Rows are points. Two turns around zero, p and q, are shown by what they do to some points. Write where each new point lands after one turn and then the other. Backwards means that the second turn is done in reverse. Each puzzle has new turns, and all numbers are rounded.
In the rows, zero is written as 128.

Turn p:
[105 114 110] -> [112 138 102]
[160 148 172] -> [159 125 177]
[165 102 158] -> [112 132 180]
[ 94 114 114] -> [115 148  97]
[116 162  87] -> [143  97  86]
Turn q:
[149 158 130] -> [ 97 112 117]
[142 167 131] -> [ 89 121 115]
[ 72 116 134] -> [149 182 131]
[ 93  98 139] -> [164 159 128]
[186 116  89] -> [122  66 162]
[127 113 146] -> [147 128 114]
Where do these land?
p, then q backwards: [ 93 135  83] -> [141 147 181]
p, then q: [128 106 115] -> [129 153 135]
q, then p: [185 116 120] -> [ 77 154 143]
q, then p backwards: [145 137 158] -> [114 136  96]
q, then p: [ 89 146 163] -> [153  92  95]

Turn p:
[177 140 149 105] -> [ 89 121  94 100]
[125 107 123 155] -> [157 121 117 143]
[120 137 101 140] -> [131 146 133 154]
[157 160 168 125] -> [111 147 102  81]
[ 61  97 100 115] -> [153 106 193 160]
Turn q:
[143 103 111 134] -> [134 152 148 117]
[153 169 152 159] -> [117 108  89  86]
[ 95 123 166 151] -> [162  84 127 126]
[ 88 135 119 111] -> [118 106 142 163]
[177  96  91 152] -> [124 179 156  84]
[102  94 128 101] -> [151 135 149 167]
[138 176 130  88] -> [ 91 131  83 153]
Where do these land?
q, then p: [ 79 113 116 153] -> [154  91 111  95]
q, then p: [154 154 122 116] -> [124 145 157 148]
q, then p backwards: [102 151 167 137] -> [148  80 136 132]
q, then p: [180  76 104 158] -> [ 69 151 134  75]
q, then p: [145 107 122 105] -> [122 162 119 121]
p, then q: [108 168 137  99] -> [133  98  96 160]

Turn p:
[171 118  78 137] -> [ 62 130 120 121]
[ 95 144 157 122] -> [172 133 142 136]
[148 134 132 164] -> [119 146 125  92]
[108  80  89 144] -> [106 153  78 158]
[125 169 125  76] -> [131  99 181 155]
[148 136 186 132] -> [163 103 133  84]
[102 115 129 122] -> [144 133 116 150]
Turn q:
[117 111 119  96] -> [143 138 114 159]
[130  95 165 192] -> [126  74 100  75]
[143 132 110 147] -> [ 98 126 129 122]
[ 94 160 128  96] -> [158 174 142 132]
[ 96 137 104 111] -> [134 169 115 137]
[182 109 149 169] -> [ 98  64 139 111]
[134 152 121  85] -> [139 152 157 159]
Where do these land?
p, then q backwards: [ 93 126 150 108] -> [121 114 152  92]
q, then p: [143 143 131 107] -> [146 130 126 104]
p, then q backwards: [159 185  93 189] -> [123 210  94 163]
q, then p: [114  90 118 109] -> [ 93 155 120 122]
p, then q backwards: [131  96 148 128] -> [112  97 138 139]

Turn p:
[133 137 131 117 133 139] -> [125 143 130 126 126 139]
[128 123 105 132 145 117] -> [125 113 104 126 137 137]
[125 140 137 105 149 112] -> [117 130 117 133 100 148]
[100 133 128 126 107 142] -> [112 120 160 121 137 127]
[127 112 134  99 146 143] -> [104 151 116 110 117 129]
[138 137 118  93 121 138] -> [130 143 134 100 120 151]
[118 111 136 127  82 121] -> [139 111 159 107 120 100]
[155 131 135 225 142 112] -> [171 113 103 200 167  93]
Turn q:
[131 126 110 151 107 114] -> [124 128 121 123 115  93]
[154 150 111 109 151 100] -> [ 99 108 164 141 108 135]
[156 135 131 142 116 116] -> [100 117 122 129 133 109]
[109 113 179 117 162 113] -> [156  90 120 153 152 163]
[115 105 122 120 129 156] -> [150 158 131 128 141 134]
[111 120 126 164 141 149] -> [156 126 130  97 147 115]
[120 147 116  94  89 149] -> [111 171 108 124 100 148]
Where do these land?
q, then p: [134 153 121 147 126 140] -> [111 125 133 108 108 138]
p, then q: [150 113 120 124 133 127] -> [113 135 145 131 113 127]
p, then q: [123 154 110 127  79 116] -> [116 133 119 156 176 143]
p, then q backwards: [143 108 158 139 135 119] -> [121 110 111 134 100 111]
q, then p: [121 110 127 143 148 116] -> [141 135 107 133 116 111]
p, then q backwards: [ 90  88 140  91 158 171] -> [184 166 109 131  87 153]
q, then p: [135 170 119 124 118 107] -> [114 110 159 102 127 112]

Turn p:
[121 121 153 102 149  83] -> [122 180 105 128 150 138]
[104 138 104 115 111 183] -> [119  98 165 140 121  81]
[159 159 137 113 144  92] -> [ 94 153  94 119 111 150]
[131 133 143 120  85 162] -> [106 105 175 122 136 132]
[131 145 160 117 156  88] -> [113 175 103 141 127 153]
[100 151 103 125 101 155] -> [125 118 166 123 103  93]
[120  87 119 202 145 121] -> [207 107 114 137 124 153]
[148 101 121 138 127 205] -> [127  53 143 155 150 116]
[138 117 112 119 135  64] -> [139 164  88  88 131 135]
Turn q:
[145 135 140 123 126  99] -> [102 142 121 119 109 123]
[106 166 151  70 123 131] -> [151 149  66  96 131 122]
[142  91 121 144 103 144] -> [112 122 141 169 149 140]
[ 94 157 184 182 158 136] -> [170 137 151 134 100  51]
[137  78  90 122 141  95] -> [ 80 103 157 108 154 150]
[114 145 117 169  95 150] -> [153  99 127 172 107 127]
[159 124  93  85 151 141] -> [129 147 133  98 147 184]
Where do these land?
p, then q: [ 98 118 129 131 139  91] -> [136 146 123 118  90 151]
q, then p: [131 154  83 162 155 178] -> [ 98  79 134 136 158 181]
q, then p: [121 157 158 181 125 116] -> [140 145 146  80 122 169]
p, then q: [147 129 119  82 125 112] -> [139 103 112  86 135 126]
q, then p: [ 91 132 134  81 125 111] -> [123 134  92 110 135  81]
p, then q: [164 123 146 178 152 159] -> [132 119 170 179 160 143]
p, then q: [173 101  89 107  97 155] -> [ 95 120 129  92 191 125]
q, then p: [ 99 110 168 101 106 103] -> [154 161  96 111 109  94]
